Each row is a point. To make a cloud, some directions were put in groups of two or more. Within a group, all points are equally far from the middle, so they leave a hole (a ring in 2 directions, a hollow ball in 3). The other directions are filled evenly. Then the cloud was stretched, turned, moved and blurred a little. How many holes are there, and how many directions does each take, smallest first?

Cloud (22 x 3):
[[-0.58  0.89  0.45]
 [-0.10  1.29  1.49]
 [ 0.67  0.09 -3.46]
 [ 0.08 -0.59 -0.40]
 [ 0.91  1.55  0.84]
 [-0.50  0.16  2.64]
 [-2.63  2.31 -0.76]
 [-2.48 -0.51  1.16]
 [-2.14  0.62 -1.74]
 [ 2.47  0.34 -0.72]
 [ 1.35  1.69  0.50]
 [ 0.94  0.60  1.90]
 [-0.49 -0.21  2.98]
 [-1.67 -1.94 -1.74]
 [ 0.10  0.82 -1.16]
 [-1.36 -0.55  1.05]
 [-1.06  0.93  0.45]
 [ 0.10 -0.33 -3.29]
 [-0.61  1.76 -0.59]
 [-0.99 -2.14  0.38]
 [ 1.87  1.71  2.14]
 [ 3.22 -0.39 -0.30]]
Holes: 0

Cloud:
[[-0.40 -1.44 -0.77  1.79]
 [ 0.47 -0.17  1.71  0.01]
 [-0.46  0.01  1.52  1.34]
 [-2.95  3.19  1.09  1.08]
 [-0.63  1.09  2.00 -0.60]
 [-2.34  2.15 -0.73 -2.72]
 [-2.11  2.34  1.30  0.42]
 [-1.92  2.66 -1.20 -0.20]
 [ 1.47 -0.16  1.11  0.55]
 [-1.47  1.29 -0.61 -2.91]
 [-1.41 -0.66  1.05  0.44]
 [-0.14  0.01 -0.74  0.61]
 [-2.35 -0.88 -1.42 -1.30]
 [ 0.62 -1.00 -1.22 -1.51]
 [-0.61 -0.80  1.20 -0.14]
 [-3.05  2.36  0.82  1.26]
 [-2.63  2.92  0.87 -2.26]
 [ 3.50 -0.49 -0.06  0.13]
 [-1.27 -0.47  1.43 -1.57]
 [ 0.57  1.49  0.99  0.11]
 [-0.56  0.69  1.50 -0.44]
 [-1.24  1.58  0.36 -0.51]
 [-0.01 -0.45 -0.48 -2.12]
 [-0.25 -2.30 -0.75 -1.44]
 [ 0.41 -0.06  1.19  0.16]
 [-1.18  3.13  1.79 -3.09]
 [ 1.29 -0.44  0.01  0.83]
 [ 0.79 -0.25  2.38 -0.92]
 [-0.67 -1.42  2.58  1.85]]
Holes: 0
